Rows are points. The points of each table are mixes of a few directions, plus a little noise. Count the directions of each table, and those that both share. Where both have some left over, give the other angles between the two spaces (their principal angles), to ten degrees, smallest first.

First:
[[-0.40, -0.26],
[-0.66, -0.41],
[0.34, 0.22],
[-0.08, -0.05],
[0.21, 0.13],
[-0.05, -0.04],
[0.65, 0.41]]
Second:
[[0.02, 0.01],
[-0.16, -0.11],
[-0.41, -0.26],
[-0.22, -0.13],
[0.78, 0.49]]
Directions: first 1, second 1, shared 1

First:
[[-0.19, 0.24, 0.14, -0.56],
[0.36, -0.43, -0.26, 1.00],
[-0.03, 0.03, 0.02, -0.07],
[0.08, -0.09, -0.06, 0.22],
[-0.21, 0.25, 0.16, -0.60]]
Second:
[[0.23, 0.16, 0.11, -0.06],
[0.28, 0.04, 0.03, 0.18],
[0.16, -0.31, -0.19, 0.64],
[-0.93, 0.12, 0.07, -1.03],
[-0.01, -0.02, -0.01, 0.02],
[0.26, 0.00, 0.00, 0.24]]
Directions: first 1, second 2, shared 1

First:
[[-0.57, -0.52, 0.06, 0.11, 0.32, 0.07],
[-0.25, -0.16, -0.46, -0.09, -0.11, 0.12],
[0.26, 0.54, 0.52, 0.18, 0.12, -0.06],
[0.59, -0.38, 0.49, -0.33, 0.85, 0.06],
[-0.76, -0.05, -0.40, 0.13, 0.12, 0.28],
[0.03, 0.10, 0.17, 0.20, -0.46, -0.27],
[0.09, 0.44, -0.35, 0.05, -0.65, -0.08],
[-0.14, 0.17, -0.06, 0.18, -0.46, -0.14],
[0.74, -0.13, 0.02, -0.42, 0.28, 0.02]]
Second:
[[0.11, -0.10, 0.17, -0.12, 0.36, -0.59],
[0.23, 0.15, -0.09, 0.13, -0.91, 0.22],
[0.14, 0.28, -0.20, 0.11, -0.18, 0.21],
[0.18, -0.07, 0.21, -0.05, 0.59, -0.71],
[-0.20, -0.05, -0.20, -0.55, -0.45, 0.24],
[0.09, 0.22, 0.02, 0.57, 0.69, 0.10],
[-0.56, -0.41, 0.10, -0.08, -0.10, 0.53]]
Directions: first 4, second 4, shared 2; angles 50, 60

First:
[[-0.28, 0.85, -0.53, -0.23, -0.65, 0.01, 0.67, 0.48, -0.33],
[0.30, -0.31, 0.35, 0.17, 0.45, 0.09, -0.62, -0.30, 0.17],
[0.04, -0.09, 0.05, 0.02, 0.08, 0.00, -0.08, -0.07, 0.04],
[0.38, -0.10, 0.37, 0.19, 0.45, 0.17, -0.78, -0.29, 0.15],
[-0.14, -0.56, 0.05, -0.03, 0.05, -0.18, 0.25, -0.11, 0.10],
[-0.12, -0.68, 0.07, 0.01, 0.10, -0.20, 0.20, -0.14, 0.14],
[-0.14, 0.90, -0.40, -0.16, -0.49, 0.10, 0.35, 0.42, -0.30]]
Second:
[[-0.60, -0.53, -0.37, -0.23, -0.45, -0.39, 1.16, 0.18, -0.04],
[0.35, 0.31, 0.22, 0.14, 0.28, 0.23, -0.69, -0.12, 0.03],
[0.49, 0.45, 0.32, 0.21, 0.38, 0.33, -0.98, -0.16, 0.03],
[-0.14, -0.12, -0.08, -0.05, -0.10, -0.09, 0.27, 0.04, -0.01],
[-0.15, -0.14, -0.10, -0.07, -0.11, -0.10, 0.31, 0.05, -0.01],
[0.46, 0.42, 0.28, 0.19, 0.34, 0.30, -0.89, -0.15, 0.03],
[-0.11, -0.10, -0.07, -0.04, -0.08, -0.06, 0.20, 0.04, 0.00],
[0.22, 0.20, 0.13, 0.09, 0.16, 0.14, -0.43, -0.07, 0.01],
[-0.53, -0.48, -0.33, -0.21, -0.40, -0.35, 1.04, 0.18, -0.03]]
Directions: first 2, second 1, shared 1

First:
[[-0.20, 0.47, 0.01, 0.06, 0.27, -0.19, 0.02, -0.37, -0.02, -0.06, 0.03],
[-0.10, -1.35, -0.46, -0.95, -0.79, -0.34, -0.75, 1.21, -0.29, -0.42, -0.10],
[0.23, -0.26, 0.29, 0.32, -0.38, 0.25, 0.10, 0.50, 0.10, 0.14, 0.10],
[-0.05, 0.38, 0.13, 0.16, 0.20, -0.03, 0.08, -0.23, -0.04, 0.01, 0.04],
[0.10, -0.03, 0.05, -0.18, 0.12, 0.00, -0.13, 0.13, -0.27, -0.09, -0.05],
[-0.52, 0.16, -0.12, 0.30, -0.40, -0.36, 0.04, -0.09, 0.53, -0.03, 0.20],
[-0.05, 0.43, 0.10, 0.17, 0.27, -0.02, 0.12, -0.35, -0.01, 0.03, 0.02],
[0.68, -0.23, -0.12, 0.00, 0.48, 0.77, 0.48, -0.55, 0.07, 0.44, -0.27],
[-0.08, 0.42, 0.13, 0.12, 0.23, -0.08, 0.04, -0.24, -0.07, -0.03, 0.04]]
Second:
[[0.16, 0.01, -0.26, -0.06, 0.10, -0.15, 0.05, 0.12, 0.25, -0.06, 0.28],
[0.79, 0.49, 0.07, 0.11, 0.68, -0.15, 0.12, 0.61, -0.12, -0.12, 0.69],
[-0.72, -0.54, -0.34, -0.16, -0.62, 0.02, -0.07, -0.53, 0.34, 0.10, -0.48],
[-0.29, -0.01, 0.44, 0.10, -0.23, 0.26, -0.10, -0.21, -0.37, 0.06, -0.48],
[-0.40, -0.10, 0.43, 0.08, -0.32, 0.27, -0.12, -0.32, -0.35, 0.07, -0.56],
[0.20, 0.11, 0.03, 0.02, 0.16, -0.03, 0.03, 0.16, -0.03, -0.03, 0.18],
[0.72, 0.22, -0.58, -0.09, 0.59, -0.41, 0.22, 0.57, 0.47, -0.14, 0.92],
[-0.48, -0.20, 0.22, 0.02, -0.39, 0.19, -0.12, -0.36, -0.17, 0.08, -0.52]]
Directions: first 4, second 2, shared 1; angles 90
